Every row gives one point. Examples show where two turns around zero, p and q, send a point. Write where each new point lands after one turn and then the other. Backwards means that the second turn is done in reverse. Each puzzle has new turns, and all numbers are rounded.
(in the rows, 128 means zero)

Turn p:
[129 118 113] -> [123 119 143]
[116 185 129] -> [ 91 155  93]
[163 108 117] -> [136  87 133]
[106 118 186] -> [176 165 113]
[126 111  96] -> [115 114 159]
Turn q:
[ 98 121  95] -> [120 126  84]
[175 143 140] -> [146 156 166]
[ 96  89 135] -> [133  82 107]
[144 159 142] -> [114 149 156]
Where do these land?
p, then q backwards: [141  94 165] -> [157  85 120]
q, then p: [145 115 100] -> [107 103 115]
q, then p: [142 122 104] -> [109 111 116]
q, then p: [103 107 170] -> [171 129 159]
q, then p: [150 166 113] -> [105 152  96]
p, then q: [ 88 165 116] -> [ 74 137 118]

Turn p:
[137 139 159 153] -> [135  89 126 143]
[104  99  91 103] -> [100 176 138 114]
[154 161 140 130] -> [166 110 115 128]
[104  91  65 128] -> [ 90 193 127 144]
[108 140 135 124] -> [134 126 152 127]
[161 137 177 129] -> [143  76 110 111]
Turn q:
[132 142 138 133] -> [144 123 126 121]
[94 99 87 94] -> [ 89 164 149 168]
[142 152 146 148] -> [156 107 124 111]
[100  62 139 142] -> [ 66 143 143  94]
[169 130 150 136] -> [138 107  91 111]
[158 179 117 147] -> [174  88 123 144]
[102 132 120  96] -> [130 164 139 147]
Where do these land?
p, then q: [117 141 149 169] -> [100 106 133  95]
p, then q: [ 94 150 161 126] -> [118 142 102  86]
q, then p: [169  98 169 110] -> [140 194 134 121]
p, then q backwards: [123  88 111 101] -> [114  85 151 118]
p, then q: [132 130 107  91] -> [159 141 114 151]
p, then q backwards: [151 164  77 140] -> [134 166 134  73]
q, then p: [109 126 120 159] -> [109 104 138 109]

Turn p:
[114 123 162 118 119 114] -> [101 105 128 114 143 119]
[160 134  81 153 164 137] -> [181 164 115 157 127 137]
[167 138  75 146 188 142] -> [187 183  98 161 130 130]
[124 147 148 114 106  81] -> [ 97 121 150 113 168 146]
[139 162 125  93  89 102] -> [ 98 153 172 103 146 146]
[110  68 143 121 140 162] -> [116 100 106 153  92  81]
[143 168 156 132 106 135] -> [137 127 145  77 139 132]
[111 106 144 141  93 125] -> [116  86 148 129 117 129]
[ 85 106 118 133 148 153] -> [118 114  89 146  91 131]
Turn q:
[ 72 146 123 155 147 154] -> [124 158 114  97 162  84]
[111 119 119 126 134  97] -> [ 96 119 113 120 123 128]
[165 102  99  99 157 171] -> [148 161 165 132  69 123]
[133 134 150 109 156 117] -> [102 139 148 151 135 132]
[144 124 140 161 107 106] -> [135  83 131 121 142 136]
[174  96 150  96  65 136] -> [170 114 133 138 108 207]
[ 96 175 115 149 129 115] -> [121 123  91 136 157  87]
Where do these land?
q, then p backwards: [133 157 140  90 169 113] -> [127  93  96  89 132 104]
p, then q backwards: [125 115 112 156 154 118] -> [141 157 130 117  99 126]
p, then q backwards: [137 157 107 114 108 112] -> [123 104 158 110 138 144]
p, then q: [110 153 141  85 106 114] -> [108 175 106 127 152 131]
p, then q: [152 105 114 182 133 177] -> [162  70 144 141 100 159]
p, then q backwards: [ 80 134 101 166 152 148] -> [141 123 102  95  72 110]
q, then p: [148  60 200 121 106 115] -> [122 119  90  86  73  60]
q, then p: [118 113 119 100 116 132] -> [131 142 139 112 104 141]
p, then q: [148 159 118 139 107 123] -> [142 147 152 154 138 139]
